Each row is a point. The last column is the point's height on a tilted bowl or saddle (a function of degree 2), plus a little noise. Along how many of its main directions does it bend up, bend down or stay straight?
In the rows, 128 means zero.

Points, 9 rows:
[[ 35  87 245]
 [187 171 124]
 [187 165 122]
 [185 154 118]
 [108 106 142]
 [139  88 111]
 [154 129 113]
 [191 106  87]
 [ 95 102 155]]
Directions: 1 up, 1 down, 0 straight

Points:
[[180 140 108 132]
 [ 87 131 108 146]
 [ 28 108  93 205]
 [ 64 154  87 180]
 [152 143 231 178]
 [144  69 101 137]
 [167 185 134 145]
 [ 32 110 101 198]
 [ 98 246  90 236]
 [144 108 130 123]
 [ 68 144  84 174]
 [133 120 186 142]
 [172 177  91 154]
 [160 132 123 124]
 [103 151  92 149]
 [146 114 162 129]
 [125  62 116 141]]
Directions: 3 up, 0 down, 0 straight

Points (22 x 5):
[[174  87 130  98 133]
 [198 100  54  88  54]
 [137 179 108  63 131]
 [192 127  82 120  85]
 [132 106 107 130 122]
 [137 183 159 124 174]
 [131 143 124 176 112]
 [ 94 121  97 124 147]
 [109  53 176 101 116]
 [ 51  93 140  14  73]
 [173 156 119 125 131]
 [148 109  77 157  85]
 [108 168  90  72 133]
 [ 97  56 101 190 110]
 [ 82 132 165 143 139]
 [123 126 167 172 109]
 [153 182  58 164  74]
 [116 109 203 146  99]
 [203  56  68 126  86]
 [131 138 122 110 138]
 [158 185  81 235  14]
 [233 109  69 148  45]]
Directions: 2 up, 2 down, 0 straight

Points (42 x 7):
[[ 90 147 150 135  96 158 107]
 [166 124 132 119  88 109 109]
 [112 209 120 194 135 153 233]
 [191 120 157 167 173 150 113]
 [151  86 167  94 203 109 127]
 [ 95  94 121 120 156 130 100]
 [159  94 115 117 132 144 136]
 [126 162  95 120  66 180  66]
 [164 102 194 158 149 188 142]
 [106 181 101 134 143  85 202]
 [103  53 108 121 144  95  70]
 [117  98 154  42 134 134 148]
 [110 144 164 116 124 135 124]
 [142  91 128  84 144 146 152]
 [162 134 162 134  85 158  76]
 [187 111 119 155 158 107 114]
 [153 181  91 127 144  97 210]
 [136  91 134 153 133 148 121]
 [130  81  59 185 146  63  14]
 [130 143 109 128  97 108 122]
 [125 104 160 148 142  91  89]
 [109 105 129 112 160 103 116]
 [189 153 123 127 103 102 128]
 [157  63 220 117 130 138 122]
 [140 135 211 132 139 100  84]
 [ 72  87 141 170 175 138  90]
 [134 140 112 120 159  63 169]
 [137 109 124 121 151 162 139]
 [132 128  97  83 157 146 157]
 [113 118 153  96 106 148 111]
 [148 124 102  91  64  98 119]
 [ 76 147 130 139  69 112  67]
 [154   7 180 168  97 180 194]
 [132  87 157 110 127  49 110]
 [168 141 137 103 127 161 138]
 [109 117  93 217 158 143 129]
 [174 106 113 117 124 166 127]
 [ 77  94 108 122 154 137  82]
 [152 117 195  77  66  91  97]
 [138 146 117  41 113 129 196]
 [109 132 105 115 113 122 124]
 [202 152 129  99 157  93 201]]
Directions: 2 up, 4 down, 0 straight

Points (62 x 9):
[[124 174 129 109 128 167 150  81 103]
 [ 64 150  83  53  87 111 154 144  50]
 [ 63 115 103 148 111 104 166 162  66]
 [130 180 142 111 159 111 127 136  95]
 [ 60 126 123 143 151 151 108 163  86]
 [109 131 147 123 111 142 166  83  78]
 [129  74 118 177 122 165 182 143  89]
 [146 158 140  76 141 125 176 126  86]
 [118 142 152 158 122 178 150 136  84]
 [ 94 119 228 137 135 132 169 129  56]
 [ 88 160 108 131 121 158 160  85  77]
 [ 67 111 129 132 124 105 129 148 101]
 [199 135 249 133  76 176  77  80 101]
 [122  57 115 170 141 116 111  92 144]
 [102 158 153 155 243 128 107  67  27]
 [201  94  88 144 162  75  97 155 137]
 [148 228 131  74 156 162 137 113 154]
 [112 113 113 118 118 128 164 155  94]
 [106 118 105 112  81 128  82  96 137]
 [ 89 143 168 115 171 145  87 141  82]
 [105 165 108  74 171 139 155 111  72]
 [198 139 172 198  91 123 203 101  89]
 [ 63 143 137 116  94 124 178 100  55]
 [156 116 162 147  71 187  90 144 154]
 [ 99 100  71 121 104 136 149 154 123]
 [122 107 149 153 153 146 116 116  97]
 [176 110 191 110  67 105 161  94 121]
 [170 136  84 143 145  53 133 120 130]
 [130  77 119 148 120  54  95 147 177]
 [ 76 116  79 124 113 136 124 107 106]
 [129 115 184 130 169 153 124 112  71]
 [143 139  84 120 111 153 107 121 156]
 [182  96 166 151  89  81 135 116 141]
 [175 158 150 110 101 144 123  95 137]
 [117  86 106  72 116 141  99  73 112]
 [115 177 122 118 169 192 102 159 110]
 [136 179 118 168 154 147  42 156 155]
 [108 178 162  72  90 114 147 134  98]
 [114 184  68 152 136 151 154 118 125]
 [109 109 142 159 144  72 141 124 105]
 [ 88 126 124  64  89 114  96 139 103]
 [177 150 148 153 144 144 131 130 109]
 [105 199 155 147 134 139 111 108 121]
 [144 137 194 108 183 165 121 137  58]
 [125 134 166 116 128  71 138 162  97]
 [172 120  99 128  81 103 102 170 182]
 [145  46 156 176 182 111  22 119 180]
 [124 121 183 150 165 171  62 163 111]
 [125 140 108  78 108 121  45 103 123]
 [151  96  95  89 103 100 144 127 138]
 [ 98 134 136  66  81 124 107 161 106]
 [107 142 132  89  82 126 164 135  97]
 [105  85 112 144 103 106 217 114  70]
 [189  94 114  73  90 159 123 117 162]
 [ 52 211 166  92 169 124 152 158  13]
 [114  93 188 104 120 156  87  96 108]
 [146 142 146 102 123  79  77 112 129]
 [152 131 137 127 109  90 193 146  93]
 [155 128 183 186  97 151 166 162  91]
 [166  62 116 164 121  93  55 151 193]
 [151 201  80 166  89 162  95 142 218]
 [104 127 159 150 172 136 127 129  72]]
Directions: 2 up, 3 down, 3 straight

Points (64 x 9):
[[104 144 158  87 191 142 159 183  73]
 [141 136 132 111 176 103 118 125 110]
 [162 162 138 131 142  93 102 164 100]
 [127 118 133  87 111 187 145 188  81]
 [191 162 164 106 149 144 122 147 113]
 [ 94 110 130 122 151 119 143  98 113]
 [148 125 141 207 130 105 119 130  86]
 [141 144  95 148 104 136 128 193  86]
 [109 137 133 122 136  30  70 158  38]
 [177 134 152 102  95  98 168 123 125]
 [147 162 143 198  82 125 147 135 100]
 [132 108 126  67 142 113 135 118 111]
 [164  87  72 103  66 131  37  93  61]
 [ 93 249 122 124 107  80  93 150  41]
 [100 120 195 141 138 110 182 159  99]
 [110 104 134  82  89 123 135 105 119]
 [143 168 155 151 165  92 124 109 111]
 [ 92  98 136 126 139 160 106 109 106]
 [101 106 169 138 172 137 106  93  97]
 [118  40 153  90  77 127  82  99  56]
 [167 139 114 166  84  75  86 124  83]
 [164 113 121 116 190  99 142 109  97]
 [ 92 132 131 151 139 155 107 109 122]
 [134 198  97 163 133 119 120 109 123]
 [ 77  68 174 111 162 145 134  92  65]
 [160 129  98 103 139 124 162 161 114]
 [130 129  94  58 109 118 150 118 115]
 [138 157 168 122  74 112 155 178 112]
 [195  78 102 122 168 124 161 120  82]
 [168 138  48 132 127  96 153  61 102]
 [126 176 105 148 129  89 171  89 115]
 [ 95 147 178 145  92 146 122 136 114]
 [134 137 127 139 119 105  32 120  77]
 [ 88 176 153 166 160 115 197 111  92]
 [195 151  92 114 152 140 156  86 121]
 [128 133 112 131 134 128  83 141 109]
 [163 145  88  89 187 125 115  96 106]
 [161 146 130 155  87 128 135 160 113]
 [144 142  78 199 153 127 149 144  80]
 [ 81 158  97  62 177  86 103 156  44]
 [161 135 166 153 127 170  58 126  93]
 [141 175 155 146  77 185 133 131 119]
 [133 134 112 100 101 105 137 117 132]
 [107  70 152 125 142 118 172 124  92]
 [197  96  81 147 131 100 103 145  70]
 [106 109 102 182 126 165 144 156  80]
 [ 58 107 126 137 176 124  93 184  20]
 [156 124 232 162  80  85 165  97  83]
 [ 96 146  68 127  84 135  94 153  88]
 [ 92 129  96 154  41 127 137 133  91]
 [120 134 184 119 100 189 128 161  96]
 [125 128  99 176 150  84 116 127  85]
 [129 116 140 107 228 121  65  84  47]
 [146 142  76 140 213  54  78 139  12]
 [129 126 113  80 118 198  55 118  87]
 [115 169 174 133 166 140 164 135 115]
 [113 140 152 146 122  65 108 121  98]
 [152 128 149  94 146 105 205 149 111]
 [183 128 106 167 163 105 152 114 100]
 [146 168 132 173 183 147  51 112  87]
 [131 103 133 105 129 137 129 164 111]
 [126 122  92  92 137 177 145 150 101]
 [161 133 120 171  96 119 125 156 103]
 [204 126 111 110 159  85 181 107  92]]
Directions: 0 up, 7 down, 1 straight

Points (60 x 9):
[[203 131  94 125 115 134 164 125  82]
 [123  39 129 113 115 164  77 112  41]
 [120  95 129  77 113 206 142 103 136]
 [109 107 146 147 125 119 152 112 128]
 [149 126 166 176 122  94 170 128 125]
 [ 95 147  70 106 192 118 101  51  81]
 [103 107 186 129  79 153 115 130 153]
 [123  81 151 142 119 140  96 119  89]
 [138 128  70 138  45  88  66 187 128]
 [161 141 193 126 135  91  75  82  77]
 [201 125 132 129 116 126 119  99  92]
 [114 113 108 145 123 113 144  27 110]
 [ 42 140 145 144 161 155 142 121 121]
 [155 114  79  59  92  94 121 125 145]
 [169  87 126 210 153 115 130 129  73]
 [ 92 174 160 156  53  49 174 164 115]
 [ 95 162  91  77 108 114   7  79  99]
 [160 131 146 114  69  54 239 127  40]
 [185 109 114 148 159  98 125  90  63]
 [151 102  87  71 125  46 177 108 106]
 [181 117 126 132 168 153 165  97  98]
 [100  94 138 154 174  96  67 113  39]
 [160  97 166 109 142 125 140  93 106]
 [121 124  71  51 140  55  73  99 157]
 [175 146 126  80 136 108  85 125 113]
 [117 121 124 173 119 128 102 155  99]
 [157 126  94 120  97 150 122 185  89]
 [187 115 116 128 168 147  88  95  43]
 [155 177 118 111  70 142 160 145 105]
 [ 67  92  75 110 140 129 135 155 102]
 [199 148 180  99 144  88 105 109  84]
 [149 114 189  75 146 141 128 131 103]
 [164 111 211 112 135 145 137 142 111]
 [ 58 121 174  94 137 134 157 100 162]
 [155 194  68 132 121 141 115 130  73]
 [110 139 116 143 111 131 127 128 110]
 [129  69 110 127 105 222 103 108  51]
 [ 76 147 172 152 145  60  52 117  87]
 [117 164  96 173 115 199 124  76  72]
 [ 97  83 156 135 120 165 162  94 154]
 [ 79 141 115 197 128 169 169 130 116]
 [125  96 155 197 165  80 172  98 110]
 [170  81  85 126 168 125 111 203  37]
 [182 170  88 124 120 150 178 101  96]
 [226  46 185 132  87 150 185 112  85]
 [119 199 142 193 155  53 178 126  75]
 [148 118 179 127 152 149 107 114  93]
 [119  90 124 140 140 139 133 107 101]
 [ 80 135 161 168  94 106 130 116 138]
 [148 131 117 140 134 127 118 113  93]
 [148  28 137 107 129 141 107 217  25]
 [132 119 128 155 136 159 131 146  96]
 [124 180 174 104 159 168  66 120  68]
 [206 110 126  21 132 125 128 193  87]
 [143 171 128 176  99 129 150 182 114]
 [ 86 159 156 112  94 128 132 137 145]
 [192 158 116 143 104  83 161 130  82]
 [ 92 147  95 115 139 123 176 151 108]
 [159 115 133  86  99 107  86 189 142]
 [174 130 144 116  93 122 113 180 128]]
Directions: 2 up, 4 down, 2 straight

Points:
[[172 126 112 170  91 116 123 159 161]
 [181 156 189 180 118 136 153 135 158]
 [176 170 152 158  99 155  33 126  99]
 [132 128 124 117 173  74  69 134 132]
 [ 79 137 130 193 176 178 132  76 202]
 [189 130 155 124 125  71 106  86 130]
 [152 147  76 120  79 133 156 110 156]
 [210 184 166 116 109 142 158 136 138]
 [101 113  65 162 149  99 150 140 132]
 [119 174  56 138 123 119 135 202 137]
 [ 97 133  62 152 140 122 101 106 127]
 [161 129 112 143  84 106 109 174 152]
 [ 99 168 190 162 109 111 100  92 119]
 [132 109 140 146 110 163  95 146 167]
 [139 165 102 104 129 107  93 138 101]
 [ 86 123 134 144  91 167 166 102 210]
 [173  75 183  92 145 168 126 102 146]
 [ 79 114 152 134 115 130  50 193 182]
 [102 124  81 109 115  72 126 113 140]
 [148 179 106 132 178 153 159 172 136]
 [120 162  94 139 107 107 168 127 141]
 [105 134  66 135 123 115  64  74 120]
 [154  91  38 139 148 174 144 140 127]
 [138  72 138  70 112 179  92  85 117]
 [141 102 130 168 162 138 112 198 197]
 [143 155  70  83 148 203 102  59 116]
 [119 148 126 182  63 144  95 163 153]
 [107 120 172 135 106  87 131 135 155]
 [135 122 117 104 162 185 125 142 139]
 [117  93 124 158  92 153 112  79 172]
 [ 26 119 131  97 140 105 146 144 210]
 [110 104 140 187 134  88 169 192 180]
 [168  87 149  78 171 132 136  78 123]
 [136 102 187 125 114 180 136  97 186]
 [110 163  78 114 104  73 157 128 135]
 [ 92 139  92 155 159 203 146 113 191]
 [ 89 119  74  95 107 115 135 171 158]
 [121 133 147  79 117 113  83 140 116]
 [163  74  88 127 119 186 175 123 165]
 [ 74 157 182 120  25 157 129 183 210]
 [160 124  98 125 230 182 124 118 127]
 [119  48 205 106  59 156 117 173 229]
 [138 115 161 159  91 117 125 104 152]
 [117 122 157 187 129 145 174 190 210]
 [154  27 134 147 121  85 137 130 189]
 [176 138 202  87 133 149 119 164 137]
 [113 132 181  94 187 110 125 161 160]
 [101 144 140 137 154  96  77 115 130]
 [165 170 178  46 111 150 112 106  87]
 [138 167  66 169 154 156  82 120 129]
 [ 83 131 152 129 178  69  95 171 168]
 [179 141 106 131 152 139 147 143 134]
 [168 160 104 124  77 106 137 172 143]
 [109 118 121 105 106 107 141 130 156]
 [200 114 118 104  87 105 168 160 179]
 [124 119  90 174 144 143 149 115 149]
 [ 99  86 111 124 136 119 122 123 156]
 [152 125 118 182 183 108 141 108 129]
 [159 142  92 108 117 123 114 157 121]
 [118 121 139 158 150 133  87 122 151]
 [ 73 185 185  92 202 170 141 122 200]
 [122 136 135 155  96 203 157  64 223]
 [ 77 110  84 129 235 165 167  73 139]
 [ 24 115 183  97 172  97  68 188 245]
 [174  98  83 164 109 196 246 148 227]
 [123 137 124  71  94 101 112 199 147]
 [125 135   7 128 124 154 125 129 114]
 [131 174 134 116 190 135 139 111 128]
 [167  71 157 199 153 135  83 135 194]
 [ 72 162 101 158 141 126 112 125 143]
 [143 155 163  77  60 128 156 141 158]
 [ 80  86  98 207 142 157 133 132 186]
 [131 160 119 102  98  93 110 122 114]
 [106  44 173 109 200 124 163  71 163]
 [117 107 154 129 198 113 131 150 161]
 [159  97 157 140 149 213 123 156 201]]
Directions: 4 up, 2 down, 2 straight

Points, 77 rows:
[[139 133 126 179 147  90 172 109 130]
 [169 121  61 121 127 134 122 161 110]
 [139 116 152 164 113 124  71 140 112]
 [125  98 127 136 153 103 118 113 142]
 [100  79 127 138 100 156 165 134 134]
 [141 163 150 106 125  71 138 154 163]
 [208 149 118 173 105 112 147 145 106]
 [ 56 146 185 159 152 171 132 113 108]
 [119 146 162  74 128 141 184 178 249]
 [ 98 133 123 140  78  97 120 145 139]
 [115 123 171 155 113 104 115 148 131]
 [123 130 173 151  86 152 142  99 107]
 [175 105 112 102 155 118  75 116 125]
 [ 95 137 123  88 171 153 171 126 204]
 [132 145 152 180 163 149 179 200 206]
 [132 118 137 101 140 106 100 124 127]
 [107  90 158 122  96 118 134  96  82]
 [133 143 138 101 161 119 159 114 161]
 [138  87 161 111 146 158 128  50 126]
 [104 151 225  95 103 108 116 144 173]
 [125 169 136 130 169  72 130  92 164]
 [ 97 171 171 195 149 118 152 166 166]
 [132 124 177 164 122 154 148  74  90]
 [126 175 117 143 117 127 134 129 132]
 [108 156 126 159 218 140  81 146 134]
 [170 181 144  80  93  86  79  96 182]
 [134 133 124 108 125 141 119 179 129]
 [ 64 140  74 161 101 214 147 142 235]
 [ 95 142 115 122 136 204 107 125 155]
 [123 126 147 122  97 133  56 124  88]
 [107  93 107 115 129 135 198 136 194]
 [ 64  92 171  85 109  99 163 184 194]
 [139 168 143 116 133 108 153 153 149]
 [173 146  78 112 107  79 129  96 149]
 [167  77 166 143  87 141 102 173 128]
 [127 154 127 141  99 120 128 223 166]
 [118  89 114 139 119 107 172 160 172]
 [120 173 170  91 105 175 122 164 192]
 [109 107 184 127 196 142 190 110 162]
 [188  79 147  95 165 124  98 129 148]
 [ 85 163 135 110  99 124  87 147 136]
 [ 50 195 137  97 138 123  99  91 189]
 [101 173 157 108 156 121 140 163 170]
 [ 96 108  99  91  75 110 111 123 118]
 [121 184  87 125 126 175 128 139 153]
 [131 128 123 108 126 163 171  83 153]
 [125 124 138 192 112  78 120  85 139]
 [152 130 114 127 130 100 134 156 134]
 [129 115  75 125 165  67 135 137 191]
 [188 159 141  96  73 173 143 182 193]
 [184   7 145 125 104 130 153 154 171]
 [ 96 104 109  76  99 157 159  88 159]
 [156 109 147 107 165 150 129 107 154]
 [115 120 122 120 115  78 179 165 190]
 [137  37 138  80 135 135 116 134  97]
 [134 192 103 153 154 141 134 158 113]
 [ 90 118  91 178 131 207 151  63 164]
 [107 175 110 111 127 134 113 168 140]
 [ 71 158 104 103 116 103  99 109 166]
 [137 140 208 171 111  99  84 118 146]
 [193 134 115 141 166 165 112  75 170]
 [134 147 194 152 159 174 109 170 152]
 [152 153 171 151 101 182  92 126 149]
 [123  82 147 190 166 163 124 175 175]
 [177 190 115  78  81  93 145 130 148]
 [108 149 115 143  69 123 118  85 132]
 [173 212 131 129 128 132 164 152  88]
 [164 146 119 126  71 153  94 163 122]
 [135 127 153 134 160 144 135  98 134]
 [160 119 152 152  85 110 173 204 206]
 [112 132 112 180 126 115 108 168 148]
 [124 162 132 137 170 164 190 151 173]
 [ 62 145  99 104 135  59 106 127 198]
 [113 139 162 131 151  98  81 173 116]
 [171  70 167 120 176 176 115  94 167]
 [ 97  88  87  54  94 135 138  82 158]
 [126 139  98 182 156 119 183  96 131]]
Directions: 5 up, 2 down, 1 straight
